Rows are points. The window is the flat piece filled in between its corners: a triangle in 3 columns, a solid with four corners in 4, and so on. A path goes straight from each point to the next, and from the last back to the first. List the points from which the path goes on through the window.

Window, 3 rows:
[[ -6  45   7]
 [  8   3   3]
 [ -6 -39  24]]
Path:
(1): [ 23 -16  25]
(2): [13 27 10]
(3): [-12  35 -25]
(4): [-9 60 -8]
(5): [ 7 56 11]
(6): [32  1 26]
(7): [-5 -2 -2]
(8): [-18  -1 -20]
(9): [ 7 -7 41]
(10): [13 44 25]
(11): [-18  29  -8]
(12): [-17 -20  -2]
Through the window after points: 6, 8, 10

Window (4 x 4):
[[-51  -6  -8 -24]
 [ 60 -12  24  33]
 [-50  31 -35 -19]
 [ 39 -20 -25   4]]
Path:
(1): [-47 -15 -23  -2]
(2): [ 15 -21 -15  53]
(3): [24 10 10 -2]
(4): [ 60 -11   9   4]
(5): [ 42 -34  -2  50]
(6): [-44  14 -36  20]
(7): [-30  23 -26 -31]
(8): [-36  20  14 -57]
Through the window after points: 2, 6, 8

Window, 6 rows:
[[-42   6 -23 -27  -9 -25]
 [ 10  21 -25  -7 -37 -18]
 [-36  -2  -3  13 -24 -18]
 [ 12 -41  14  -9   8 -13]
 [ -1  -3   8 -14  32 -22]
 [ 60  15  19 -37 -12  23]]
Path:
(1): [  0  10 -13 -14  -1  -4]
(2): [-14 -19 -12 -11  17   0]
(3): [  3  -6  31 -17   9 -34]
(4): [  2  -1   4  -8 -23 -31]
(5): [-12  -9 -28  -1 -17  30]
(6): [ 12  12 -20 -16  17   1]
(7): [  3  15  17 -25 -10 -21]
(8): [-10   8  33 -28  19 -54]
(9): [  3  -5  -3 -11  22  -7]
(10): [ 34   0  -8 -26   1   4]
(11): [ 23   8  30 -33 -16 -20]
(12): [ -1  23   9 -22 -16 -14]
Through the window after points: 8

Window, 6 rows:
[[ 19  -5  -6  58 -20 -31]
 [-17  23  44 -18  21   3]
 [  6 -38  14  60 -17  -2]
 [  6 -13  15 -30  23   2]
 [ -6  14  18 -56  -2  46]
 [-24 -22  -7  39 -16 -28]]
Path:
(1): [ -4   9 -11  23  30  18]
(2): [ -8  -9 -12  54  15   0]
(3): [ 18 -31  13  -9 -51 -10]
(4): [  9 -31  22   8 -39 -23]
(5): [  6  17 -10  35   6   1]
(6): [-11  -6   4  17  20  26]
(7): [-11  -9  24  -6  -3 -15]
(8): [  2   0  60 -54  -5  12]
(9): [ -1  20 -15 -32  22  56]
(10): [ -5 -20  -6  11  55   4]
(11): [  6 -12  30  33 -56 -33]
(12): [-16 -15   9  12 -21 -28]
Through the window after points: 4

Window (8 x 8):
[[-12  -5   3  21  11  -2 -28  -3]
 [  1   1   2  13 -20  -5  -9  11]
 [ -5 -43   1   8 -10 -16 -21  -6]
 [ 32  -9   9 -12   9 -10  35  -2]
 [-28  11 -10 -34  -4  32   3  10]
 [ 24 -45  12   1  -7  16 -13   1]
 [ -2 -27 -12   2   2  14   7  25]
 [-60  20  14 -13  -6  39  14   4]]
Path:
(1): [-11 -14 -11  -2   0  22  -2  -8]
(2): [-13 -16  21 -31   8   0  -2  22]
(3): [-12 -24  25   1   6  -8 -19  31]
(4): [ -1 -15  -3   8  -7  11   2  -2]
(5): [-22   3  -1   1 -10  22  18 -10]
(6): [-27  -3  13  -9   2  12  -4  15]
(7): [  2 -24  12  -7  -5  -3  -2  11]
(8): [  0 -25  -6   0 -10   9   5  -1]
(9): [ -8 -19 -11  15 -15  16 -12 -10]
(10): [-18 -16  17  -8   8   3 -28  32]
(11): [-7 -9  6 -3  5  7 -8 17]
(12): [ -6  -1 -11   8 -12  18   0  -7]
Through the window after points: 5

Window (9 x 9):
[[ -7  -7  11  -4 -31  -7 -25  23  -2]
 [ 12  26  31 -26  -8 -20 -15   6   6]
 [ 35 -57   1 -22 -23  21  37   0 -12]
 [  5  -8  -5  -9 -21 -37   5 -11   3]
 [-53  26  60  22  -9  22  -5 -35  36]
 [ 13  -9   9  -7 -52  37  23 -40 -29]
 [ 21  -9 -22  12  -4  20  45  38   2]
 [  3  -6  28  10  -5  -8  -3  -5 -33]
 [-55  31   5  27  46  56 -21 -13  39]]
Path:
(1): [ 8 -7  3 28  3 33 -8 -3 23]
(2): [ 28  -9   2  31  -7  16  12 -21  25]
(3): [-22   8   9 -21  -4  20  32   3 -23]
(4): [-20 -18  -7 -39 -17  12  36   5   4]
(5): [ 53 -16   8  28 -17  17   1  10   6]
(6): [ 30 -16   9  18 -17  16 -19 -30  31]
(7): [-20   4  11  -9 -20  15  21  -6  -6]
(8): [-57 -13  24 -34 -14  24   9 -12  -1]
(9): [19  5 10 26 -8 14  1 -4 23]
(10): [-17  18  38  32 -16  17 -12 -26  30]
(11): [-54   5  43 -15   2  17  22 -10   4]
(12): [-55  14  12 -26  21  29  14 -10   0]
Through the window after points: 10, 12

Window:
[[-57  -3   1  18  30  -7  12  -4 -14  11 -52]
 [ 22   5   0  17  -1 -19 -45  31 -29 -11  26]
 [ -7 -37  -4  -2   2 -30  24   9 -12  -5  37]
 [ -3 -18 -52  36 -46  12   1 -13  26  -3 -44]
 [ -2 -26  19 -17   7  -3  12  -3 -38  37 -10]
 [  2 -22  19 -10 -28  23   1   8   3  -7  14]
 [-22  -9 -33  21  -7  27  26  19  -2   8  -8]
 [-35  -5  18 -39 -40  25  -8  -4 -37   0 -34]
 [-23  21   8 -26   4 -25   4  30   6 -18 -12]
 [ 17   0 -26  -9  25 -14 -39 -21  -7 -23 -30]
 [ 23  10 -11  21 -16   2 -10   6 -18 -29 -13]]
Path:
(1): [-28   7  17  -6   5  -6   8 -28 -32  11 -15]
(2): [-16 -25  -6  -3  -5   6  -3  26 -14   6 -29]
(3): [  0 -31  -3  -2  -2 -17  15  19  -8 -10   7]
(4): [-19  -8 -16   7  -7 -14   5 -26 -16   5  29]
(5): [ -8   6 -22  11 -12  -7  -3  -8 -11   1   4]
(6): [  1 -21  -6   9   1   0 -19  32   1 -26 -24]
(7): [ 10 -24   1  -3  -4 -13  -5  34 -24  -7 -60]
(8): [-27  16  -3  -2 -12  14  -6  -7  -5  -4   0]
(9): [-11   5  -9  15  -2  -1  -1 -13 -21  10   4]
(10): [ -7  -9 -11  -6   1 -14  -7  21 -11 -21 -49]
(11): [  1 -42   6 -10  -9   6   5  24 -13  -1 -15]
(12): [ -6  21   8   2 -13   1  -3 -24  -5   1  38]
(13): [-28  24  -1  21   2 -11  15 -20  11   6 -22]
(14): [-33 -33 -12  -3  -6  12  -6  12 -27  -1 -47]
(15): [  6 -43 -13  10  -7  -4   0  28 -12 -12  -8]
(16): [-14  26  15  -8  -8  16  -3 -10 -15  19  11]
Through the window after points: 1, 3, 11, 13, 15

Window (12 x 12):
[[ 10  -5   9   0 -22  44  23  -2 -20   6  -2 -25]
 [ 10  -6  -6 -26 -14  18  21  24 -51   6  31 -20]
 [ 33  -2 -33  -4 -15  26  14  -4 -25 -20  27 -24]
 [  3 -25  14  -2 -10  24  16  -2 -20 -23  44 -18]
 [ 13 -21   7   7  32   5 -15  31   9  -6 -15 -23]
 [-33 -19 -22   8  41 -33  -1 -23  24  11 -17   4]
 [-22 -22 -10  21  10 -38 -43  -9  32  28  -9 -16]
 [-16 -53 -15   1  17 -12 -41 -14  18  14 -29  18]
 [ 14 -11   2 -19  -9 -27  10  14  28 -10  -8  -5]
 [ 30  -9   1 -17   9  28  11 -25 -18  26  40  -6]
 [-26 -11  -4 -23  26  -6 -45 -31  16   4 -14 -12]
 [ 11  13  14  18  -1  -5 -13  28  -6 -19 -10  16]]
Path:
(1): [  8 -33  17 -29   8 -26 -13  10 -29   9 -16 -35]
(2): [ 26 -29  22   9   4 -14  12   3 -24  -4 -25 -27]
(3): [ -9  -2 -17 -14  -9  33 -25   6  12   3  29   4]
(4): [ -7 -18  -9   0   6  21 -17   6  15  -5  -1 -13]
(5): [ 16 -17   9  -5  17 -21   8 -23 -60  25   4  -5]
(6): [ 16 -21  15   2   6 -24  -3  -8 -21   6  -8 -16]
(7): [-21  -7 -24   1  18  30 -21  -2  22   2   5   5]
(8): [ -8   2 -10  11  -2  18   2   2   9   3  17   7]
Through the window after points: none

Window:
[[  8 -24   5  -4 -23  21  39  48 -18 -21 -45   8  29  -2]
 [ 37 -44 -30  30  19  -5  35  49  -8  17  40  38  56 -32]
 [ -5 -24 -27   1 -46  13  20  22   1   6  -3 -25  36 -16]
 [ -3  35  21   0  -3  51 -22 -19   5  11 -12  10   6   7]
 [  6  46  -7 -11 -12  33  30 -34  -3 -28 -17 -18 -32  15]
 [ 31 -39  -7 -25   1  14  14  28  18  28  32  28   7  15]
 [ 15 -42   4  27  15 -19 -27  -3 -20 -14  53  20   1  30]
 [ 40  45  24  -5 -16   6 -10   3   0 -16 -15 -43  -6  18]
 [ 32  22   5  20 -21  16   2 -46  25  22 -37  12 -11  37]
 [  4  44 -27 -14  19 -11 -36 -15   2 -25 -15 -13  -2  55]
 [ -6  59  18 -23  -8 -45 -25 -34 -12  -9  -2   7 -23  27]
 [ -2 -40  11  34  24 -16  25  33  40   8  60  31  37  22]
 [ 23  39  -1 -12 -28  -1 -31 -21  24 -51  -3  16  -8  15]
 [ 12   4  14  -5  17  16  -9 -36  39   4 -42 -10 -28 -13]]
Path:
(1): [-19   6   9  21 -12  14  11  51  15  17   5   2 -24  10]
(2): [ -6  24   1   6 -18  12  -1  21  -9 -12 -17  -3 -30  15]
(3): [ 16   5  -2   3  -6   5   0 -19  11  -5   0  -3  29   2]
(4): [ 41   9  22 -15  -5  22 -16 -46  25 -11  -6   9  38 -24]
(5): [  0  -5  -8  12  14   0   9   9  18   8 -18  -2 -30  12]
(6): [ 17  30  -6   9 -27   9  -1   9  31   1 -28  10 -33   1]
(7): [ 16 -18  14 -37  19   8 -11 -49 -33 -11  -2 -26  35  17]
(8): [ 22  14   6  -7  -2 -13   3 -31   7 -27  -3 -12  25  43]
(9): [-10   2  -2   5 -27  33 -25  16   6  10  -6   6 -31 -12]
(10): [  6  17  -1   3  -5  22   1   9  28  -4 -16  -4 -25   9]
(11): [ 24  13  14  -5   2   2  -3 -34   8  -3 -20 -11  -1   4]
(12): [ 28   0   1  -5  17   4   1 -16  14   7  -7   3  38  16]
(13): [ -6 -19 -15  30 -35   0   3  60 -16 -13  15  25 -30 -12]
(14): [ 10  19   5  12  -2  -3 -23   7  13   6   8  22 -26  17]
(15): [  5  -3   2 -21  10 -18   1 -45 -21 -30   2 -20  34  25]
(16): [ 28  -1   2 -16   3   9  -8 -20   6 -12   3   6  20   8]
Through the window after points: 4, 10, 14

Window (14 x 14):
[[-18  19   3  -9 -10  -1 -25 -13   5  15  21 -15  -1  14]
 [ -7 -19 -11  -1 -23   8 -17 -18  -8 -11  43 -10   4   9]
 [ -4  -8  23  22  12 -15 -29 -20  -7 -18   2  -4 -14   9]
 [ 34  15 -32  12  60 -14   6   2 -23  10   8   1  -1  17]
 [ 30   6   1 -13 -49 -13  14  45   1  16  25  24 -48 -23]
 [-18  -6  -4  -8 -17 -19   0 -23 -19 -11 -16  -4  26  11]
 [ -1   4  17 -23   2   0  -5 -20  20  -4  23 -22 -11 -13]
 [ -3 -10   4 -21 -31 -28  -1  50   7  -6   7  51  -9 -17]
 [  5   5 -23 -18 -10  18  -3  23  13  -1  14  -5 -45   1]
 [-44  14  27 -22 -18  21  12   6 -41  -1  -2  -8  41 -17]
 [  1  11  22 -23  10 -13   9  12  27 -19  12 -17 -11  55]
 [ 35  46  23 -43  24  30 -11  14  17 -10  -5 -35  10  34]
 [ 12 -22  27  30  24  16 -12 -31   7  28  -6  24 -13  -3]
 [ -3  27   2  20   1  29   0 -31  14 -12  11  18  -5   5]]
Path:
(1): [ -4   0  23   3 -20   6   7  32  10   5  12 -18  25  12]
(2): [  7  21  -6  14  -7 -17 -28  19  37   8   4 -25  19 -11]
(3): [  2   7  21 -25   5  12  10   3 -18  -5   2  15 -21  14]
(4): [ -5   9   7 -32 -13  -6 -12   2   0   1  17  14 -15   7]
(5): [  6 -12  15  43 -25  11  18  23  14 -20  -3 -18   3 -12]
(6): [-13 -17   4   6  -8   1   9   9   7  -6   7 -17   2  -2]
(7): [ 20  16  -1 -26  -6  -3 -19 -21 -17 -14  22  23  -8  25]
(8): [ 17  -3  14 -21  10  -4 -15 -24 -18 -23  16  16 -11  25]
(9): [ -4  18   5  -1  -1   0  -1   6   9  12   2 -17  13   6]
(10): [-7  4 -2  9 -4  5 -7 -2 10 11 10 -6  5  6]
(11): [ -3  12  18 -30 -10  -2 -17 -18 -15 -11  19   8 -18   7]
(12): [  7  29 -32 -42  15 -16 -15 -22 -12 -26  12  20 -42   4]
Through the window after points: 10
